Each row is a point. Any point is a mix of the corners, with weights that add up to 1. It lies inside the corners' shape when no weight is negative. Is each point inside? If not, which corners have a negative weight?

Corners:
(1): [-0.9  1.1]
(2): [5.3 0.3]
(3): [-6.1 -1.0]
Points:
[-6.3 -0.3] -> outside (2)
[ 2.3 -0.4] -> outside (1)
[-0.6  1.0] -> inside
[-3.6 -1.1] -> outside (1)
[-4.1  0.6] -> outside (2)
[-0.9  1.0] -> inside
[3.4 1.3] -> outside (3)
[-4.8  0.2] -> outside (2)
[2.5 0.5] -> inside

Corners:
(1): [-2.9  2.8 -0.2]
(2): [ 4.6  1.6 -0.6]
(3): [ 2.6  4.0 -3.9]
(4): [-3.1 -5.4 -0.1]
Points:
[ 3.0  0.6 -0.6] -> inside
[ 1.0  4.2 -1.6] -> outside (4)
[-1.6 -3.4 -0.5] -> inside
[ 2.1  3.4 -3.4] -> inside

Corners:
(1): [ 0.2 -3.7 -1.2 -4.8 -2.8  0.1]
(2): [ 0.0  1.3  5.0  2.9  3.9 -6.4]
(3): [ 0.1  2.8 -9.5  1.2 -4.2 -1.2]
(4): [-7.4 -2.7  0.7  3.8 -1.5 -1.0]
(5): [ 3.6  2.1 -4.1  4.6 -6.4  0.9]
(6): [-2.2 -5.0  0.4  1.5  1.6 -4.0]
(7): [ 0.6 -4.3 -1.7 -2.0  3.9  1.9]
Points:
[-2.9 -2.1 -0.6  2.7 -1.4 -1.5] -> inside
[-0.8 -2.0 -1.9  1.5 -1.0 -1.1] -> inside
[-1.5 -3.2  1.0  0.9 -0.3 -1.9] -> outside (3)
[-1.8  0.4 -3.0  5.0 -3.3 -4.0] -> outside (1, 7)
[-3.0 -3.2  0.3  0.1  2.0 -2.0] -> outside (5)
[-0.8 -0.3 -0.1  3.4  1.1 -3.1] -> outside (1)
[ 0.6 -2.4 -0.1  1.2 -0.3 -0.4] -> outside (3)
[-0.5 -0.2 -1.5  1.6 -1.0 -0.2] -> outside (6)

Corners:
(1): [ 1.5  5.0  2.6  1.9 -1.9 -0.5  2.9 -6.2]
(2): [-1.2 -3.1 -4.1 -1.3 -0.1  2.6  0.1 -1.4]
(3): [ 7.0  6.6  3.9  0.3  1.5 -7.1 -0.8 -6.2]
(4): [ 0.4  1.5 -1.3  2.5  0.9  0.8 -2.6  2.9]
(5): [ 2.7  5.2  3.5  0.3 -4.4 -5.4 -1.2  1.6]
(6): [ 0.8 -5.4 -0.1  2.9  1.4  2.7 -1.6  2.3]
(7): [-0.6 -4.2 -3.9 -2.0  6.1  2.3  4.1 -1.1]
(8): [ 0.6  2.2  1.2  5.2 -4.6 -4.4 -2.1  2.1]
(9): [-4.8 -4.8 -1.0 -0.9  4.1  4.4 -0.3 -3.1]
Points:
[ 2.1  1.3  2.5  1.4 -1.0 -2.7  0.1 -0.6] -> outside (2, 4)
[-2.7 -6.0 -2.9 -2.6  6.7  5.1  3.7 -5.6] -> outside (4, 5, 8)
[-0.2  0.1 -0.1  2.9 -0.5  0.1 -0.9  1.9] -> outside (2, 3)
[ 1.7  3.0  1.7  0.5 -1.9 -2.8 -0.2  0.1] -> inside
[-1.2 -3.5 -2.6  0.6  2.4  1.9 -0.5  2.8] -> outside (1, 3)
[-1.0 -0.8  1.1  3.4 -4.1  0.1 -0.9  0.2] -> outside (3, 4, 7)
[ 0.3 -0.3 -0.3  0.3  1.0 -0.6  0.4 -0.9] -> inside
[ 3.7  0.9  1.2  2.7  0.4 -3.9 -1.1  2.0] -> outside (1, 2, 9)
[ 0.5  0.1  0.5  2.0 -0.2 -1.4 -0.8 -0.6] -> inside

Corners:
(1): [-1.2  1.1 -0.8 -0.1 -5.5 -1.2 -2.6 -4.4  2.5  2.3  4.4]
(2): [ 0.1 -1.9  2.0  2.2  2.3 -4.2  5.9 -1.0 -1.3  0.6  4.0]
(3): [ 4.7  4.8 -2.8 -4.9 -4.1 -3.4 -0.3 -0.8  6.5  1.0  2.9]
(4): [-0.3  4.8  0.8 -5.2  1.7  0.1 -2.8 -3.9  4.5  5.3  0.8]
(5): [ 1.4 -5.3  0.6  2.8  0.9 -2.7 -2.0  2.0 -1.6  4.9 -0.5]
(6): [ 0.2  8.0 -6.5 -3.8  2.0 -2.3 -0.7 -5.1  3.4 -1.1 -0.5]
(7): [ 1.8  8.2 -0.2 -2.0 -0.2 -0.3 -3.1  2.7  4.1  1.5  3.9]
(8): [ 0.5 -5.3  5.5  3.3 -1.3  4.5  3.3 -3.0 -0.4 -1.9 -3.8]
(9): [ 1.9 -0.2  5.2  1.0  0.0 -0.2  1.5 -0.7 -5.4 -5.5 -6.4]
(10): [-1.7 -4.2 -2.0  0.9 -1.5 -4.1 -5.1  2.6  4.2 -1.8  3.7]
(11): [-3.6 -0.9  2.9  3.3  0.8 -3.4  4.1  1.4  1.8  2.7 -1.4]
(12): [-0.9 -1.6  2.1 -1.5  0.2  4.1  4.4 -0.6 -5.2 -1.9 -4.6]
Points:
[ 0.7  0.0  1.8  1.1 -0.2 -1.9  2.2 -2.9  1.0  1.9 -1.8] -> outside (7, 10, 12)
[ 0.7  1.0 -0.1 -0.3 -1.8 -2.0 -2.6 -0.5  2.6  1.1  1.4] -> outside (2, 12)
[ 0.0 -1.1  1.3  0.8  0.4 -1.8  1.9 -0.7 -0.1 -0.4  0.9] -> inside
[ 0.1  0.4  1.6 -0.5 -0.4  0.2  0.6 -2.0  1.7  0.9 -0.6] -> inside
[ 1.2  1.8  0.8 -0.7 -0.2 -0.8  1.0 -1.4  0.9  0.7 -0.6] -> outside (10)

Corners:
(1): [-2.0 -1.9 -3.6 -4.8  2.4 -1.7  4.6  0.4  6.6 -4.7  4.6  2.1]
(2): [ 4.0  4.6 -0.2 -3.0  2.8  2.0  0.7 -2.1  2.1  0.3 -0.6  4.3]
(3): [ 2.0 -3.6 -1.6 -6.6  2.7  2.8  5.1 -1.8 -0.7 -0.9  1.1  0.6]
(4): [-1.1  1.5 -1.9 -1.3 -0.7  2.7  5.0 -3.8  3.5  2.7 -4.4 -0.1]
(5): [ 4.1 -3.9 -0.8  2.3 -5.3 -2.9  1.7 -2.0 -1.4 -0.8  2.0  2.7]
(6): [-3.0 -7.4  3.2  5.6  0.3  1.2 -4.2 -1.0  0.8  4.2 -2.6 -0.7]
(7): [ 4.0  2.5 -2.0 -2.1 -2.7  0.8  3.3 -0.6  2.9  2.3  4.5 -0.3]
(8): [-4.2 -5.1  3.9  3.0 -6.2 -1.9 -3.3  3.1 -1.5  4.0 -3.6 -2.2]
(9): [-4.9  1.6  1.4 -2.8  6.9  3.8  1.8 -2.8  1.1 -2.9 -4.3 -6.7]
(10): [-0.9 -3.9 -0.8  4.1 -4.0 -2.9  1.2  5.4 -1.0  2.1  1.5  1.7]
(11): [-2.6 -0.6 -3.6 -3.3  0.3  0.4  2.6 -2.9 -0.7  1.4  2.2  3.1]
(12): [ 1.2 -3.0 -2.2  0.3 -4.9  2.7  0.5  3.5  0.4 -1.3  4.5  2.2]
(13): [ 1.3 -3.8 -4.0  4.7 -4.2  0.8 -5.3  2.6 -2.0  4.9 -4.8 -0.4]
Points:
[-1.9  0.0 -0.8 -2.5  0.8 -0.3  1.4  0.5  1.4  0.4 -0.2 -1.5] -> outside (4, 5, 6, 12)
[ 0.1 -2.3 -1.4 -2.4  0.2  0.8  1.3 -1.8  1.0  1.0 -1.5  1.7] -> outside (7, 9, 10, 12)
[-0.2 -0.4 -2.2 -1.6 -0.8  0.8  2.0 -0.6  1.0  0.7  0.3  0.9] -> outside (6)
[-1.3 -2.0 -1.1 -0.5 -0.1  0.5  0.7 -1.1  0.5  1.5  0.4  1.5] -> inside

Corners:
(1): [ 2.0 -1.3  4.1  1.7  5.0 -5.2  0.9  1.6  4.4 -1.8  5.8  2.6  0.4 -4.4]
(2): [-2.1  0.0  1.8 -1.4 -2.8 -0.1  0.3 -3.9 -0.3  1.1 -1.4  2.3 -1.2  4.1]
(3): [ 3.1 -1.7 -3.9  3.7  4.0  3.4  2.9  2.5 -0.5 -1.0 -1.0  0.6  4.1  0.3]
(4): [ 2.9 -2.1  5.6  2.2 -1.0 -1.9  3.1  2.2  1.1 -4.3  5.4  0.6 -2.7 -2.2]
(5): [ 7.4  1.6 -5.2  5.0  5.2  1.5  1.5  2.0  3.5 -0.9  1.2  4.3  2.8 -0.4]
(6): [-2.6  2.7  0.7 -2.0 -1.1  0.2 -0.6 -0.5 -4.0  1.5 -3.5 -1.9  1.2  3.9]
(7): [-6.4  1.0  0.7  1.3 -2.8  0.6 -4.4 -3.8  0.7  0.4 -0.9 -1.0 -1.4  4.8]
(8): [-2.8  0.2 -1.7 -1.3 -2.1  1.9 -3.1  1.9 -0.7 -2.4 -5.8  1.9  3.4  7.7]
(9): [ 5.5  1.6 -8.8  2.5  5.2  8.1  1.5  5.7  4.3  5.4  0.4 -0.2  5.6  2.1]
(10): [ 2.7  2.0 -6.9 -0.6 -0.2  4.1  0.9  0.6  4.5 -1.5 -4.6  0.0  5.3 -2.2]
(11): [ 0.0 -4.9  1.1  1.8 -1.7 -6.4 -3.5  0.0 -1.0  0.7  2.3  7.1 -5.1 -1.5]
(12): [ 2.8 -2.0 -5.7 -0.6  0.5  4.2 -3.8  1.5  3.6 -1.6 -6.6 -1.8  0.7  3.6]
(13): [-3.4 -2.5  0.7  1.4 -5.3 -3.4  2.2 -3.8 -2.1  0.0  5.1 -2.3 -4.1  3.6]
(14): [-2.6 -2.4  9.0  2.1 -7.0 -6.6  1.2 -0.6 -2.4  3.5 -0.9 -2.8 -1.2  4.1]
(15): [-0.2 -2.6  2.0  2.6  1.8 -5.8  0.5  3.1  3.3 -0.3  1.4  4.6 -4.6 -2.6]
Points:
[-0.2 -0.2 -1.4  0.4 -0.6  1.3  0.3  0.4  1.4  0.1 -1.3 -0.8  1.2  2.1] -> outside (5, 11)
[ 0.6 -0.3 -0.2  1.4  0.3  0.0 -0.1  1.4  1.3  0.8 -0.5  0.8  0.7  1.5] -> outside (13)
[ 0.3  0.1 -2.6  1.3  0.3  2.0  0.4  0.8  1.0  0.6 -1.8 -0.6  2.4  3.0] -> outside (4, 11)
[ 1.1 -1.9  2.1  2.7  0.3 -3.3  1.8  2.3 -0.3  0.4  2.9  1.5 -1.3  0.5] -> outside (2, 7, 10, 12)
[ 0.0 -0.6  0.7  0.8 -0.5  0.5  0.7  0.3  1.1 -0.1  0.2 -1.1  0.0  1.1] -> outside (5, 8, 11)
[ 0.5 -0.1 -1.5  1.0 -0.3  1.7  0.3  0.5  0.7 -0.4 -0.9 -0.9  1.7  2.8] -> outside (11, 15)
[ 3.1 -0.2 -1.8  1.5  2.0  1.2  0.3  3.8  2.8 -1.2 -2.7  0.5  2.6  0.9] -> outside (2, 7, 11, 13)
[ 3.9  0.1 -2.1  2.4  3.4  1.4  2.0  1.8  3.4 -1.4  2.4  1.0  1.1 -1.6] -> outside (8, 11, 14)

Corners:
(1): [ 3.2  4.6  3.7  1.4  2.4 -1.2  2.1  9.6 -1.7  0.9  2.2  0.0  0.7  2.5
  1.5  2.3 -0.3 -0.9 -1.8  2.1]
(2): [ 3.3 -2.4  2.1  1.6 -0.2 -1.6  4.9  4.4  1.5  2.0  1.4  1.8 -2.2  2.1
 -5.6  5.0  0.6  6.4 -3.3  1.4]
(3): [ 2.4 -2.9  0.7 -0.9  2.4  1.2  0.2  0.6 -1.8 -7.1 -2.1 -0.6  1.1  2.3
 -3.0 -1.8  1.1  0.8 -4.8  4.8]
(4): [ -3.5  -0.7   1.9  -7.1   2.9   4.0  -7.3   3.4   0.2  -2.2  -0.3 -11.3
   1.4   3.0   0.2  -4.1   6.3   2.5  -3.1   1.9]
(5): [-1.1 -4.3 -3.8 -1.6  1.7  2.5 -1.0  0.3 -5.4 -3.1  0.7 -4.6  0.9 -0.7
 -2.7 -0.2  1.7 -7.2  2.0  3.9]
(6): [ 3.6  1.1  6.4 -6.6  5.0  1.1 -4.7 -1.8 -1.6  4.0  3.2 -2.0  1.0 -1.0
  2.7  2.0  2.8  3.4  1.2 -1.3]
(7): [ 4.4  2.1  0.5  0.6  1.0 -2.7 -2.8 -5.8  0.9 -0.2  4.8  9.0  2.0  1.3
  2.5  5.1 -4.8  0.2  5.3 -3.9]
(8): [-6.9 -3.4 -0.1  1.9  0.4 -0.8  0.0  3.2 -3.9  6.1 -0.7  0.1  3.8 -1.3
  3.0  3.3 -3.9  1.0  0.3  7.7]
(9): [-1.4  6.1  5.1  1.4  4.4 -3.7  4.7 -5.6 -1.3 -6.2 -2.6  4.5  1.6  2.0
 -1.2  1.1  2.0 -0.7 -0.7 -3.0]
(10): [ 2.9  5.6 -5.2  0.9  0.2 -3.5 -1.6 -2.9  1.9 -4.1 -2.2  1.6  1.5 -0.6
  4.0  3.3  3.6  2.4  3.6  3.2]
(11): [-1.7  1.0  2.6 -1.4 -1.2 -1.0 -0.5  0.4 -0.4 -1.5  0.3 -3.8 -2.0 -1.1
 -0.7 -2.5 -1.1  0.7 -2.5 -1.1]
(12): [ 1.4  8.2  1.9 -0.3  0.2  2.0 -3.7 -3.4  0.6 -1.8  5.6  1.9  3.5 -2.6
 -1.1 -2.0 -1.8 -4.1 -1.4 -2.9]
(13): [-4.5  1.9 -1.1 -1.0 -2.6 -2.4  2.2 -0.6  0.2 -0.4 -3.2  3.7  1.7  0.8
  0.4 -2.7  4.2 -1.7 -0.8 -2.4]
(14): [ 2.1  3.1 -1.0 -1.9 -2.1 -1.8  0.9 -3.2  5.6  0.7  8.4  3.7 -0.8  1.3
  1.9  2.0 -1.6 -3.7  0.8 -1.5]
(15): [-2.2 -3.3  5.0 -1.2  2.7  1.3  0.9 -1.2  1.8  6.8 -1.7 -4.3  1.8  1.8
 -3.1 -1.1 -3.8 -0.3 -3.3  0.3]
(16): [ 1.0  3.3 -1.8 -1.0  0.0 -2.7 -6.5 -1.0  2.7 -2.5  1.4  3.0 -0.1 -2.9
 -1.3  1.2 -3.9  0.1  2.7  3.7]
(17): [ 1.1  4.6 -2.3 -1.1 -0.3 -4.2 -2.2  0.7  5.2 -2.7  2.6  3.3  2.5 -5.2
  4.3  0.1  2.1  5.3  7.9  0.8]
(18): [ 0.3  0.8  3.2 -2.2  2.5 -3.6 -0.5  2.6  1.5  7.6  3.6 -3.1 -1.3  3.0
 -2.6 -2.5  5.2  5.0 -1.7  0.2]
(19): [ 4.1  2.6 -1.4 -4.1  4.1  2.0  2.2  4.8 -1.6 -0.2  2.6 -2.9  1.2  3.7
 -0.7  3.9 -3.9  1.5 -3.0  4.4]
(20): [-4.7  0.5  2.1 -0.7  6.4  3.7 -2.9 -5.7  1.0 -1.8 -3.5 -1.2 -0.5  1.2
  1.1 -2.6  0.0 -2.8 -3.0 -3.3]
(21): [-0.9 -2.5  0.8 -1.4  0.3  4.8 -0.1  0.3 -3.0 -4.3 -1.1 -4.3 -1.0 -1.1
 -4.7 -3.2 -1.5 -0.5  1.2  8.6]
Points:
[ 0.6  1.1  0.2 -0.6  0.0 -1.8  0.6  2.1  2.0  0.9  1.1  0.6  0.0 -0.6
  0.5  0.6 -0.4  2.3  0.4  2.3] -> outside (4, 5, 7, 9, 12)
[-1.7  1.7  3.0  1.6  0.6 -1.1  2.3 -1.4 -1.3 -0.3 -0.6  3.4  0.4  1.2
  0.2  0.2  1.2 -0.2 -1.8 -0.6] -> outside (4, 5, 15, 16, 17, 19)
[-0.2  0.3  0.9 -1.1  0.8  0.0 -0.9  1.5 -0.3  0.3  1.7 -0.1  0.5  0.1
 -0.3  0.7 -0.1  1.0 -0.4  1.5] -> outside (9, 10, 15)
[-0.6  1.5  4.3 -2.6  3.9  2.1 -0.6  2.0 -0.5  0.0  1.7 -4.1  1.5  1.2
 -0.2 -1.8 -1.3  0.6 -3.5  2.1] -> outside (2, 5, 7, 10, 13, 16)
[-0.2  2.9 -3.7  0.3 -0.4 -0.8 -1.8 -0.3  0.6 -3.4  1.1  1.8  0.7 -1.4
  1.4 -0.7 -1.1 -1.8  2.2  3.4] -> outside (2, 4, 6, 9, 15)
[-1.8  2.2 -0.9  1.2  0.0 -1.4 -0.7 -2.3  0.1 -1.4  0.1  3.1  2.3 -1.1
  0.3 -1.3  0.0 -2.6  1.8  1.5] -> outside (2, 4, 6, 11, 19)
[ 0.3  1.3  0.9 -1.9  1.1 -0.2 -1.7  0.7  0.8  0.4  1.0 -1.2  0.6  0.4
  0.4  0.0  0.8  1.8 -0.4  1.4] -> outside (5, 9)
